Rows are points. Each copy is the shape, with its points in the same order, turned, moved and blurred by noise. Some copies are also mirrored. Which?

Shape (9 x 3):
[[ 20  57  -2]
 [-29   7  24]
 [-39  10   9]
 [ -5 -35  -2]
 [ 16  38 -33]
 [ -5  -6 -27]
 [-15 -44  27]
 [ -2  57 -14]
 [  2 -28   6]]
Copy 1 (9 x 3):
[[-12  50  31]
 [ 26  13 -23]
 [ 12  15 -33]
 [  7 -37  -8]
 [-37  24  24]
 [-25 -20   0]
 [ 43 -34 -15]
 [-29  49  13]
 [ 19 -30  -3]]
Copy 1 is: mirrored
Copy 2 (9 x 3):
[[ 36 -11 -50]
 [-22 -12  -6]
 [-24   7 -11]
 [  6   9  35]
 [ 44  23 -36]
 [ 18  25   6]
 [-13 -14  46]
 [ 23  10 -54]
 [ 12  -2  31]]
Copy 2 is: mirrored
Copy 3 (9 x 3):
[[ 47  39   3]
 [-19  23  34]
 [-31  32  17]
 [-17 -34  13]
 [ 34  15 -27]
 [ -1 -10 -20]
 [-30 -32  40]
 [ 26  46  -3]
 [-12 -23  20]]
Copy 3 is: only turned
Copy 4 (9 x 3):
[[-31  32 -49]
 [-33  -4  22]
 [-45  -7  15]
 [  3 -39   9]
 [-33   1 -60]
 [-27 -37 -21]
 [  8 -28  41]
 [-47  20 -37]
 [  7 -31   7]]
Copy 4 is: only turned

Shape (11 x 6):
[[-60   4  13  -3   7  -1]
 [ 13   7  -5   7   1  -9]
 [-40  -1   7   2  -5 -14]
 [-26  10   9  -8  -4 -11]
 [  5  12  17  11 -12  -2]
 [ 16  -7  18   5   7  -7]
 [ 15  -5   1   4 -16   5]
 [ 14 -14  -4   2  -4 -16]
 [  9  10   7  -7   0 -16]
 [ 13   4  -6  15   5 -10]
 [  1  -8 -34 -18   6  32]]
Copy 1 (11 x 6):
[[ 16  29  44   6 -36   5]
 [  4   2 -13   2   9  -2]
 [  6  15  26  12 -25 -10]
 [  7  21  20   0 -13 -13]
 [ -3  -2  13   2  17   6]
 [ 11 -22   1  -3   6   2]
 [-12  -9  -8  -7   1   1]
 [  1 -13 -12   5  -8 -11]
 [ 10   4  -4  -6   9 -12]
 [  7  -3 -15  12   4   4]
 [-18  15 -29 -27 -35  16]]
Copy 1 is: mirrored
Copy 2 (11 x 6):
[[-42   3  42   5  30   4]
 [ 14   7  -6   2   2  -6]
 [-32   1  23  -6  21 -11]
 [-16  12  26  -8  14  -5]
 [  0  21  13  12  -7 -13]
 [ 23   1  15  17  -2 -22]
 [  5   0   6   5 -18  -4]
 [ 11 -10   0  -2  -3 -15]
 [ 13  10  14  -7   4 -14]
 [  9   2 -12  12   5  -1]
 [  6 -22  10  -2 -14  47]]
Copy 2 is: only turned
Copy 3 (11 x 6):
[[-55  -7  -9 -15  -3  14]
 [ 11  -1  -7   9  11 -12]
 [-39  -5 -13   3  -8   1]
 [-25  -4  -7  -9  -7  -8]
 [  5  10   7   5  -7  -1]
 [  7 -10  17  15   8  -8]
 [ 19 -10  -4  13  -7   2]
 [  8 -17  -6  23   5 -15]
 [  3  -4   1   0   3 -21]
 [  9   0  -7  15  18  -7]
 [ 19 -40 -32 -14  15  18]]
Copy 3 is: only turned

Shape (14 x 9):
[[ 45   3 -17  47 -14   6  20   0   9]
 [ -2 -19 -15   6   4 -38   2   5  -8]
 [ 13   0  -9  34 -14   6  24  19  18]
 [  9  -1 -13 -18  -3 -22 -16   2   4]
 [-18 -11  40  -3  -1 -11 -28   5 -35]
 [-18 -20 -25  -1  -3   1  -5   4   6]
 [-15 -10  30  -5   9   6 -60  10 -20]
 [ 27  -8  -7  -3   4 -12  14  21  22]
 [-19  10  20   4   9 -11 -29  22 -23]
 [-23  -2  42 -10 -20 -10 -28  -4  -6]
 [ 20  -2   9  32  22  12  29  -6  18]
 [-12 -12  22 -22   0   1 -33 -11 -37]
 [ 23 -14  -4  44   3 -13   1  -4  32]
 [ 26 -34  11  27  -6   5  10  20   6]]
Copy 1 (14 x 9):
[[ 40  -3 -23  38 -32   0  12 -15  -3]
 [  5 -12  -6  22   3 -29 -43  -6   2]
 [  8  -1 -14  43 -21  -9  10   9  -2]
 [  3  -6  13  -9 -15  -9 -34   4   8]
 [-20  14  45  29   6  14 -54   4   6]
 [-28 -16 -11  12 -15 -16 -15  -5  12]
 [-32  22  35  14  -3  32 -51  14  28]
 [ 25 -14  -8   8   1 -15   0  20   7]
 [-23  27  22  22   1   8 -43  19  -1]
 [-24   7  57  26 -15  -7 -37   7  23]
 [ 27   9  -5  25   9  -2  23 -13  20]
 [-28   2  47   6  -2  19 -45 -13   8]
 [ 28   4 -22  38 -19 -13  -7  -4  30]
 [ 20 -26  -8  45  -2  13  -8   3  17]]
Copy 1 is: only turned
Copy 2 (14 x 9):
[[ 12  -2 -46  26 -12  -8  42 -17 -17]
 [  4 -39 -20  10  -3 -16 -22   6 -13]
 [  4  -2 -25  24 -26 -11  31  14 -19]
 [ 17  -9 -14 -11   9 -19 -21   8  -9]
 [ 12 -10  33  20 -13   8 -46 -15 -21]
 [ -7 -12 -21  -9 -14   8 -15  24 -10]
 [ 13  19  23  21  -4  20 -59  -4  -6]
 [ 25 -13 -17   9   2 -19  17  23   2]
 [  0   4  21  31   0  -5 -40   4 -25]
 [ 14   6  33  -1 -31 -11 -41 -12 -13]
 [ -9 -10  -9  28 -11  -4  38  -5  15]
 [ 11  -6  28  -6   2  20 -45 -17 -17]
 [  7  -7 -40  29 -25 -18  12  -6  17]
 [ 30 -17 -17  31 -27  12  16   4  -3]]
Copy 2 is: only turned

Shape (18 x 12):
[[-18 -14  28   0   5  -4  -1  -7  -6 -23   3  25]
 [-21 -19  15  -3 -24 -17   3   9 -23  -8  16  16]
 [-21 -27  15  26 -14  -6   3 -13 -18 -16 -17   3]
 [-39  -7 -14  -1  -4   0   3 -11   1   4   6   9]
 [ -8  31  -8 -13  33  32 -28  35 -10   5 -21 -23]
 [-27   6  21  12 -13  13  -5   3   3  -5  -6  34]
 [-22  -5   1  21   4  -7  -9   0 -22  -7   6  22]
 [ 20  16 -12   6  26  24 -40  11   6  12  13 -16]
 [ 16   7 -30   4   9  46 -16  26  -6 -19   9 -21]
 [ -6  25   8   9  23  41  -4  44  21  26  -1 -18]
 [ -9  26   9   3  -2  -7  21  -9  -4 -10   3   1]
 [  7 -18  -4  -7   4  13  -9  12 -33  -2  12  18]
 [-23   0   9   6 -15  10   4 -11  -8   0   0  25]
 [  8  14 -32 -11   9  13   2   3  20 -13 -20  10]
 [ 18   1 -19  -5  41  33   1  21   3  15  -9 -14]
 [  2 -11 -29  23  17  -4  -1  21 -26 -25  13  19]
 [ 31   3 -25  11   0  11 -22  30 -28  16  -3   4]
 [-22 -21  14   6 -17 -25  -6  12   2 -13   1  17]]
Copy 1 (18 x 12):
[[-25 -13  31   6   8  -2   5  20  -3 -20 -20   2]
 [-22 -16  11  -3 -15 -16  16  39   1 -11   1  -2]
 [-24 -19  -5  25 -10  -5  14  29  -1  -2 -32 -13]
 [-37   2 -15   1   5   5   0  14   0  -6   6   9]
 [ 31  16 -16 -30  56  10  -5  11 -23   6   0 -28]
 [-13  10  11  18  13   6  -7  40  -4 -14 -18  14]
 [-21 -14  -1  16   8 -20  -8  22 -16 -19  -6   0]
 [ 34 -10  -8  -9  33   0 -32  -9  -5  15  12  -8]
 [ 41 -28 -24 -11  25  29 -16  10  -7 -14  15 -23]
 [ 32  21  -5   6  58  20   3  23  -2  20  23  -2]
 [ -1  17   3  14  -3  -3  20   1   0 -20   0  -5]
 [  7 -35   0 -15   7  -8  -1  25 -26 -10  -2  11]
 [-15   2   2  13  -4   7  -3  28  -8 -10 -11  15]
 [ 13   2 -22 -15  27  16  -5  -9  22 -27 -13  12]
 [ 33 -19 -17 -13  51  17  12  -8 -10   8   4   7]
 [ -2 -41 -21   6  25 -20   1  12  -5 -38   6  -6]
 [ 41 -22 -32 -11  15 -24 -12  20 -10  -2  -2   3]
 [-27 -11   8   3   1 -16   5  35  24  -6 -12  -6]]
Copy 1 is: only turned
Copy 2 (18 x 12):
[[ -6  23  -6   6  -3 -20 -31 -27  -7  -7  -8   7]
 [-17   7  10  -8 -27 -34 -16 -18 -17  10  -7   4]
 [-12   0   9  19 -30  -3 -12 -20 -12 -20 -19   0]
 [-27  -7  -8  12 -13  -6  -9 -12  19   6   8  -3]
 [ -9  14  -1   0  40  30   9  43  -4  24 -26   9]
 [ -3  33   1  17 -23  -7 -18  -7   4  21   0  12]
 [-13  10  17   3 -12  -5 -10 -12 -10  -1  10  17]
 [ 10   3  15  -2  40  27  -1  13 -11  25   8 -13]
 [  6 -10 -22  -4  24  30  -8  32 -39  10   9  -8]
 [ 14  16  -1  34  37   4  23  39  -4  37  -3  -3]
 [ -4  21  -9 -11  -6 -17  11   2  10 -15   6  -9]
 [ -8   3  -1 -14   5   2 -10 -18 -36  18   3  16]
 [ -9  23  -7  11 -25  -2  -8 -19   2   9   2   0]
 [ 29  -6 -29 -12   3  23   0  12  18   8   4   3]
 [ 14 -15 -21   1  48  26  20  10 -12  15  -2   9]
 [  0 -17   3  -8   5   0 -17   1 -27 -18  30  33]
 [ 15  -9  21 -10   4  28  14  12 -31  25   9  12]
 [  2  -4  20   3 -24 -25 -28  -9   0   6 -16   8]]
Copy 2 is: mirrored
Copy 3 (18 x 12):
[[-10   5  29  -4   7   1 -10  -8 -11 -11  10  16]
 [-27  -6   8 -13  -1 -21  -5  -3 -32  -6   0   5]
 [-20 -23  23  17   5   9   1 -20 -25 -15 -13   7]
 [-38  15  -9   9   4  15   1  -7 -14   9  -7  15]
 [  7  17   0 -12  24  55 -28  41  -7  19 -36 -22]
 [-18   9  29  17 -15   3 -14  16 -13   2  -2  19]
 [-17   6   7  17  20   0 -12   5 -30  -8  -5  14]
 [ 22   5 -24  14  27  28 -32  28   2  26  -2 -21]
 [ -2  -9 -32   1   9  51 -35  36  -8  -8   2 -25]
 [  4  13   9   8   5  48   0  54  -5  38  -1 -30]
 [ -9  26   7   9  -3   4   9   3  -1 -20 -10 -15]
 [  5  -1 -14 -13   7  10 -23  10 -41  -4   5   9]
 [-19  13  11  14 -15   5  -8  -1 -21  -3  -5  14]
 [  3  10 -24   1  -3  38  -1  23  19 -11 -15  17]
 [ 25   8 -22  -3  18  60   2  28 -13  15  -1 -10]
 [-11  -7 -20   6  36  13 -10  26 -30 -32   6  15]
 [ 21 -14 -32   5  12  13 -18  39 -35   2 -21  -4]
 [-27 -17  15  -5   9 -16   1   4  -8  -1  -4  17]]
Copy 3 is: only turned

Shape (18 x 12):
[[  7  16  -2  14   3  -8   2   6  -2 -20  -7  17]
 [ -7  12  -4 -19  -9 -11   2  23  -2   2   0  -2]
 [  5  -4   5  -4  -4  -8  12  -8   6   0  -6  -1]
 [  1 -10  23  11   3  -7  13  -3  -8  -3  14   1]
 [  4 -31  31  -7  -6  -7  10   2  -4   5  -5   5]
 [ -2  17   0   6   3   6   6  19   2   3  -2   9]
 [ -6  11   3   6 -11  -6 -25  -8   9   5  -1  -3]
 [ -9   7  -3   1 -14   2  -4 -10   6 -27  -3  -3]
 [ -7   2  -2   8  10  -8   6  -6  -4  -4  -4  -1]
 [ -8 -10   3  -3   8   1   2  60   4   0   4  16]
 [ 31  15   5 -20  11   3  -9  -6   3  -3   3  16]
 [  0 -25  -3  13 -10  25  11   3 -13   5  -4  -2]
 [ -6  -3  -6   7   1  -9   9  -4  -5   0   4   1]
 [  9  12  -5 -19  -9 -10   3  -8   8   4   6  23]
 [ -6   9   3  12  -1  -8   4   0  -3  -1  -5  15]
 [ 14  12  -6  15  -1 -10  -9  -3   5   7   5   2]
 [  0   7  -1  -8 -11 -10 -10  -1  -8   1  -2   3]
 [-10   6  -6   8   4  -9  -7  -4   2   6   0  20]]
Copy 1 (18 x 12):
[[  8  -1 -16 -14   5 -20  10  -4 -14   6  13  17]
 [  8  11   2  12  -5 -24  -5   7  -7   0 -16  -2]
 [  6  13   3 -10 -11   0  15  -4  -2   2   0   2]
 [-11   9  18 -22   1   0  13   3 -18  10   8   0]
 [  1  14  41 -21  -2  -5  12 -14   0  12   1   1]
 [ 10   4  -6   1   4 -17   5  18  -4  12   8   8]
 [  9  20 -13   5  10  10 -12 -10  -5  12   2   2]
 [  7   3 -12  -9   6   4  -4  -6  -5 -12  -4  19]
 [ -5   5  -6  -6   4  -4  20  -2  -1   2   4   2]
 [  0   1  18 -11   5 -50 -14  33  13  20  -5   7]
 [ 11   4   8  14   2 -15   1  -8 -14  -6  37   0]
 [  2 -21  22  -7  -9  14  15  11   4  17  -5   6]
 [ -8   0  -4  -6  -4  -2  12   1  -5   6   0   3]
 [  3  19   0  14 -21 -14  -1 -10  -9   2  16  11]
 [ -2   9  -7  -6   4  -8  12  -3  -6  14   6  14]
 [  9   6 -18  -3  -2  -1   1  -4 -11  16  16  -7]
 [  6   8   0   9   0  -8  -3 -12 -11   2  -4   1]
 [ -9  14  -9   5   2  -8   6  -4   3  17   7  10]]
Copy 1 is: mirrored
Copy 2 (18 x 12):
[[-13  14   5  -6   3  -8   3  -2  11 -23   1 -10]
 [ 12  21   0  -1  -8   2  -9  21   7   7   5   2]
 [  5  -9  -5  -6 -14   5   7  -1  11   2   2  -5]
 [  1 -14   9   9 -18  -1  -8 -14  -2 -12  13  -8]
 [ 21 -14  -6   6 -42   4  -8  -9   8  -7  -8   1]
 [ -7  10   8  14   2   3  -4  15  17 -10   5   4]
 [  7  -3 -12   8  14 -19  -7  -1  13   7  -5  -9]
 [ -9  14 -14  -5   1   2  -8 -13   9   4  -3 -22]
 [ -9  -8   8  -3  -3  -3  -2   4   3  -3  -3  -8]
 [  3  25  -5  24 -20   8 -21  37   0 -32  -1   7]
 [ 28   6   4  -5  14  18  12 -10  18 -19   4  -3]
 [ -9  -1  -8  29 -25  11  12  -5  -7   3 -14  -4]
 [ -7  -5   0  -3  -9  -3  -1   0  -6   2  -1   0]
 [ 14   8  -6 -14   8  10   8  -6  13  -3  10  18]
 [-13  -1   4   2  -1  -7  -1  -2  12  -9   0   3]
 [  1  -5  -3   5  15 -14  12   0   4  -8   9  -5]
 [ 11  10   0  -3  -1  -8  -1  -3   3   5  -5   3]
 [ -4  -3  -3  -2   9  -8  -6   0   5  -9  -6  12]]
Copy 2 is: only turned

Shape (15 x 12):
[[-13  35 -28  13  17  11 -26  18   6 -18 -19   6]
 [ -9 -10  14  -6  22  14  -7 -13   2 -24  14 -18]
 [-14  19   3 -20 -10  -8  24  -5  23  35 -19  22]
 [ 38 -14   7  13   4  -8  -7 -39   7  32 -24  36]
 [ 38  -9 -25  22  28  13   7  -3  35  -5   7  11]
 [ 42  23  -3  10 -16  14 -11 -12  21 -12 -21  11]
 [ 18  36  20  -4   2 -18 -17  17  24  20  28 -19]
 [-10  14  18 -22 -19  -8 -18  20  37  10 -12  26]
 [-17  32 -34  16  10  10   0  -3  32 -20  31  14]
 [ 23 -22 -33   6  -1 -18  -3  -5 -14  19  21  15]
 [  4  14 -16  13  13  10  23  13 -14   3   3  -5]
 [ 14 -18   8  10 -10  24  -6 -21 -11  35 -17  30]
 [ 32 -22 -31  13 -19 -28  25 -20  12  30 -27  -6]
 [ -4   9 -19 -36   9 -22  27   7  -5 -26 -24   1]
 [ 23 -23 -10 -34  19  19 -16 -29   4   3  -3  -1]]
Copy 1 (15 x 12):
[[  6   3   0  16  22  16  56 -22  -2  -3   1  -1]
 [  2  -7 -16   2  11  -9 -19 -19 -14  14  -7 -21]
 [-29 -20 -10 -14 -46  -8  36   9   4  -7  22   9]
 [-40  16 -23   0 -36   7   0  17  46 -32 -15 -13]
 [ 10 -29 -17   1  -6  25  16  -7  23 -33 -30 -36]
 [ -2   3  15  -1 -10  40  11  -3  32 -18  -4   6]
 [ 23  10  -7   4 -30  29  14  20 -15   7  30 -29]
 [ -6 -10  19   5 -17 -13  26   6  23  -1  43  -8]
 [  7 -29   3  26 -12  20  38 -47 -15 -15   0 -26]
 [ 20   7 -33  27 -38 -17  15   7  10 -37 -25  -5]
 [  6 -13 -15  -1   0   8  24   8 -26 -18 -22   5]
 [-42  -4 -19  23 -16   2  -6  20  18 -24 -15   9]
 [  1   0 -13 -12 -58  -8  29  14  34 -13 -50   7]
 [ 15  -3  -9 -37  -8 -28  25 -24  -2 -14   0  16]
 [  6  -5 -51  -2  -7  -4 -16 -13  35  -2  -3   0]]
Copy 1 is: mirrored
Copy 2 (15 x 12):
[[ 12   6   3  19   1   0 -56  -4  -9  -5  -4  37]
 [-23 -10  -5  14   3  17  11   2   0 -18   5  13]
 [ 20  45  13  -1  -6  -1   8   3 -10  44  -9   1]
 [ 56  -2   5 -19  15   2  25 -27  -2   6 -33 -15]
 [  4 -26  -7  -6  39  32 -20 -14  -9  17 -32   0]
 [ 36  -6  14 -11  -3  28 -31   1  -6  -6 -15 -21]
 [ 16  -9  -3   7   2  21 -14 -12  13  31  51  -5]
 [ 14  24  11  12 -33  13 -15 -25 -27  29   8  -3]
 [  4   2 -31   0   6  39 -34  14 -20  19  -3  41]
 [ 13 -28 -30 -29  10 -21   0  -9   1  30 -16   5]
 [  1  -6  -6   9  25 -12 -18  29  -2  15  -7   8]
 [ 42 -15  14   1  -7 -11  28   1  -8  10 -36  -3]
 [ 21   8 -15 -23  16 -11  -6  -7  32  34 -45 -31]
 [-30  41   4 -18   8 -21 -24   2 -11   1  -5  -4]
 [-10 -18  25 -30   0  10  16 -17   6  -7 -23  13]]
Copy 2 is: mirrored
Copy 3 (15 x 12):
[[-24 -13 -33   1 -19 -18 -21 -10  26 -34 -22 -13]
 [-10 -31 -15  18 -14  13  24   6 -14 -20  13   0]
 [-19  16  30 -28   4 -24   3  12   2   0  -2 -12]
 [  8  -3  38  11  -3 -37 -13  -4  27  -6  54   6]
 [-18  -2 -23  -2 -17   9 -17   1  27 -23  60  -5]
 [-21 -10  12  15   0  -1 -40  18  32 -25  16   4]
 [-30  17  -7  31 -18  -8 -13  42 -22  -8   9 -36]
 [-28  -8  11 -10  13 -15 -29   0 -14  13 -11 -27]
 [-47   2 -35 -14 -34 -14 -17   3  -9 -36   6  16]
 [ 31  26 -22   6 -14 -24 -12   1  -5 -16  35  14]
 [ -8  24 -27   2  -3   5  13  14  21 -22   5   9]
 [  9 -15  16  11  -1 -30   0   7  30  21  26  18]
 [ 35  33  35 -13 -21   5 -22   1  19 -22  31  -1]
 [  2   6  -4 -21  24  12   8 -10  -3 -52 -11  -8]
 [ 20 -38   0  -7   3 -11   4  21  -2 -21  43  -5]]
Copy 3 is: mirrored
Copy 4 (15 x 12):
[[ 35  -3   4   9  13  18  31  28  14   8 -20  18]
 [-12 -10  21   3   7  -2   6  -3  23  23   7 -27]
 [-31  31 -21  -7 -18  -7  -8  12  17   9 -24  39]
 [-10  21  -1  -9  -7 -38 -13 -33 -15  -4 -53   4]
 [ 26  35  25   1  15 -22   3 -30  14   6  -3  16]
 [ 22  35   1  15 -11  -9   2  -6  13 -19 -33 -11]
 [ 12  22  21  10 -36 -33 -11  47  16  26  -3   3]
 [ -5   4   6  19 -12   4 -23  31  31   3 -44  32]
 [ 31   6   1 -17 -13  -3  28  -6  53  25   0  17]
 [ 14  21   3 -30 -10  -4 -31 -22 -14  40 -10   7]
 [  4  22   6  -6 -10   9  11   2  -1   5  24  18]
 [-18   7 -17  19 -18  -9 -17 -37 -23   3 -26  13]
 [  4  54 -25 -33  14 -20 -40 -10  -7  -1 -12  10]
 [-24  36  12 -32  13  37   2  22  15   7 -13   6]
 [-19  29   7  13  16  -1  -5 -27   1  41 -31 -20]]
Copy 4 is: mirrored

Shape (18 x 12):
[[ 13   1 -16   9  19  56 -35  18  -7  10   1  -2]
 [  4 -26   8  -5   1  -8  26 -26  14   2  18  38]
 [  0  26  23 -13 -19  46 -41  10   1  21   2   1]
 [-11  -8 -24 -18  -8   7  32 -46  19 -14   2   6]
 [ 26  -2   6 -16   5 -12  13 -31  18 -39  22  -7]
 [ 12   7   9  -6   4  -7  38 -33  16  -1 -15 -14]
 [ 21  13  -5   1  -8   7  27  -5   6  -9 -20  22]
 [  4 -19  -9  -1 -18 -22  50 -19  -9 -38   8   8]
 [ 28   2 -24 -36  26   5  17   5   8  11   0  12]
 [ -3  31   6 -33  21  27 -33  13 -34  17   6   6]
 [  3 -19   3   9   0  -9  52  -5   8   5  14 -16]
 [ -1  42 -14 -19 -18  35 -39   0 -28  22   8 -12]
 [ 15  25  -5  -1  -1  17 -49   4 -12  39   8  -1]
 [ 11   1   1  10  22 -12  34 -38  -7 -20 -13  15]
 [ -3  50   8 -15   2  40 -15  24   1   5  10   3]
 [-10 -10 -15 -15  20 -15 -16  21  16  -2 -26   6]
 [ 26 -11   4 -40   3  24 -17  10 -17   8 -27   0]
 [ 29   7 -16   1 -15 -16  29  -9  13 -10   2  11]]
Copy 1 (18 x 12):
[[ 25   1 -40 -20  15   3 -18   9   3  20 -24  -3]
 [  7 -36  27 -26   5  39  20 -15   3 -26  26 -10]
 [ 27  28 -12   3  10  -2  -4  33   5  26  22   4]
 [ 20 -25  26  11  24  27   2 -34  14 -36  11 -27]
 [ 22 -18  28 -13 -11  -2   3 -34  19 -48  11  11]
 [ -7   3  14   5  -3  16  19 -31  28 -46   9 -25]
 [  7 -18  10  -3   0  -2  39 -20  11  -6   1 -24]
 [ 16 -32  37   7 -22  24  23 -56 -10 -32  -3 -14]
 [  5 -15 -29 -38  16  -6  11 -37  -1 -18  18 -26]
 [ 18  38 -20 -33  25 -11  -1   2 -33   8   0   0]
 [ -1 -21  -4   5 -28  42  14 -22   2 -45   8 -22]
 [ 32  42 -30  10  29  -3  -4  -2 -16  17   7  11]
 [  3  24 -37  -9  23   5   4   8  -3  19  13  27]
 [ -3  -7  34 -21   7  21  31 -32  10 -41 -22 -14]
 [ 29  20 -24  -4  12 -24   9  27 -16  -5   4 -10]
 [-38 -23  -3 -11  10 -10 -18 -18 -15  -2   0 -12]
 [  3  16  -7 -32  -4  -6 -14 -25   5  27  14 -22]
 [  6 -30   4   3  -5   2  36 -36  10 -23  13  -2]]
Copy 1 is: mirrored
Copy 2 (18 x 12):
[[-32  16 -33  -4   4  40 -29  28 -31   8  31 -14]
 [-25  -6 -11  -2 -30   5  14 -21  14  45 -23  13]
 [ -3  -7   3 -24 -28  52 -34  20 -24  10  29 -30]
 [-46   6 -21  -7 -45   7  21 -44   7   4  -7  -7]
 [  1 -12 -36   2 -24   4  41 -17  12  -1  -4  -8]
 [-10   7  -1   9 -13  21  22 -50   0  -5 -13  -5]
 [-22  -2   0  27 -33  19   1 -12  -8  -3 -12  10]
 [-32 -12  -1  13 -27 -21  42 -27  16  -1   1  27]
 [ -3  34 -35   2 -29   8  -8 -14 -30   2 -13  16]
 [  5  11 -21 -39 -16  36 -46  10 -17  -9  30  14]
 [-20  22  11   5  -1  -1  37 -31   2  20   1   7]
 [ -3   9 -12 -24 -29  29 -47   3 -19 -11  58 -20]
 [  9   9 -15 -10  -7  19 -54   8 -15  14  31 -28]
 [-23  -9 -17  19  -8  17   8 -39  23  -4 -18  23]
 [  1  23  -1 -14 -36  52 -20  24  -7 -13  29 -10]
 [-21  13 -10 -20  -5  -6 -20  12 -11 -15 -33  -6]
 [ -7 -11 -18 -18 -15  20 -22  -1 -60  -6   2   8]
 [ -9   4  -5  31 -33  -5  14 -17   0   3  -4   0]]
Copy 2 is: only turned
Copy 3 (18 x 12):
[[-22  -5   9 -11  -8  52 -38   1  12 -33 -28  -9]
 [-30  -7 -16 -22   9 -14  -3 -16  -1  30  24   5]
 [ 10  11 -17 -16  -5  21 -37  26  35 -24 -33  18]
 [-38  29 -15  -6  -7   3  31 -27  13  20  11   8]
 [  0  15 -13  15   2  19  -1 -29  28  34  39  -3]
 [  1  23 -12   8 -17  -3  14 -20   0  37  -4 -12]
 [  3 -16  -9 -10 -18  15  22 -12  -1  18  -4   4]
 [-21  -4  11  15 -17 -10  29 -21   3  30  43  16]
 [ -6   4   8 -33   0  24  13  -5  11   8   7 -41]
 [ 23  24  20 -33   9  29 -29  20  10 -32  -8   1]
 [-28   3  18  17 -11 -18   3  -7   4  43   2 -14]
 [  7  33   2  -9  -3  43 -14  44  20 -33 -18  16]
 [  4  13 -15  -7  13  36 -31  41   3 -27 -19  -8]
 [ -2   9  -3   1  -6   8  10 -37 -28  30  18   5]
 [ 20   7  14 -20   9  35 -15  14  35  -9 -37  17]
 [  1  -9  -1   1  17  -4   8 -21   8 -36  -6 -30]
 [ 12   5  -2 -26 -34  13 -17   3  16 -31   6 -24]
 [ -5 -13 -10   7  -6  14  28   1   6  30  15  -6]]
Copy 3 is: only turned

Shape (15 x 12):
[[ -2   4 -12  28   5  18  -2  10  -1  22   6 -20]
 [ -9 -27   9  60   5   7   2  -4  26  -2  30 -12]
 [-26 -32  -7  26  12  14  -5 -12 -21  -4   1 -15]
 [-14  -7   9 -26 -10  53 -11 -12  -5  17   6  12]
 [  5 -13  10  -9  -6  21  20  -6 -25  10   4  23]
 [ 22 -13 -34  16   0  11  -4  25  13  14 -12   5]
 [-11  -2  12 -18  -4  10 -15 -20 -32   9  29   0]
 [ 14  -6  18  -2  -2   6  -7   6   0   6   6 -13]
 [  5   6   3 -24   8 -19  16 -22   7  15 -17  19]
 [-25  10 -30  43 -18  11  -5  -3 -31 -11  13 -23]
 [  3   3 -13  11  19   7  20  -5  -3 -22  28 -22]
 [  4  12  22 -25  -7 -14   9  35  30  -5 -14  20]
 [ 14 -17   5 -17 -14  26  18 -32  -5  -7   3 -10]
 [ 15  20  17  15  26 -13 -28  -4   3  -5 -12  19]
 [ 26  19  13  12  25   5  10  17  16   5 -32  -9]]
Copy 1 (15 x 12):
[[-17   8   7   8  27  25  11  -8   0   3 -13   9]
 [-14 -26  -2  34  46   8  24 -25  14  -3  20  -1]
 [ -9  10   4  26  22   2 -14 -13   8 -36   6  -5]
 [  8  43  -9  -3 -10  15  -7 -11 -17   1  36  19]
 [-22  21  -3 -13 -20  -1  -1   4  13  -5  26   5]
 [ -2   0  33 -17  13  -6  20 -17  -8  10 -16   4]
 [  6  25 -31 -11   7  14 -18  11  23 -13  22  15]
 [  3  -9 -10  -9   7  16   8  14  -4   1   9   4]
 [  3  -5  -6   1 -38  -3 -18   7  24  24  -4   5]
 [-16  12  20  -1  42  40 -14 -23  29 -30  -5  -9]
 [ -9  -9  30  10  29  17 -12  17  30   2  21  11]
 [ 26 -23   9 -11 -44  23  36   7   9  13   4  11]
 [-15  -3   1  -9  -6   5 -33   3  -6   4  40   5]
 [ 27   5  -6   6  -1   7  17  17  21  23 -11 -35]
 [ -5 -11  23   9 -13  22  21  25 -10  28 -14 -16]]
Copy 1 is: only turned
Copy 2 (15 x 12):
[[-11 -12  11  -7 -12  19  11 -32 -18 -29  -5  14]
 [ -6 -36   6 -18 -45  31 -29 -29 -14 -20 -31  -6]
 [ -7  -1  24   2 -17  41   2   1 -14 -12 -37  -3]
 [ -9  11 -16   8  -1   5   1   8 -46  23  -8  29]
 [ 18  -4  -2  25   5  -8  -8   5 -17  -1 -21  21]
 [-35 -22  11  18  15  -2  -2 -45  -7 -18 -12   7]
 [ 20  25 -19   0  -6  24  -1   4  -4   7  -9  17]
 [  8   6  -9   7  -7   5  -4 -25 -18 -12  -3 -11]
 [  5 -19  -7   9  11 -22  11  12  12   3   5 -14]
 [ -1   7  37 -31   7  42  -9 -14  -6 -33 -20  24]
 [ -4  12  26  -4 -34   4 -23 -10   9 -28   0   7]
 [  0 -23 -17  23  21 -12 -28  -9 -20 -14  36 -30]
 [ 10  17  17   0 -13 -22  -7  -2 -18  19 -20   3]
 [-17  -5 -38  -8   9  -1  -3  -1   5 -41 -13 -25]
 [-17 -12  -2  10  -3 -24   9 -20 -23 -47   5 -27]]
Copy 2 is: mirrored
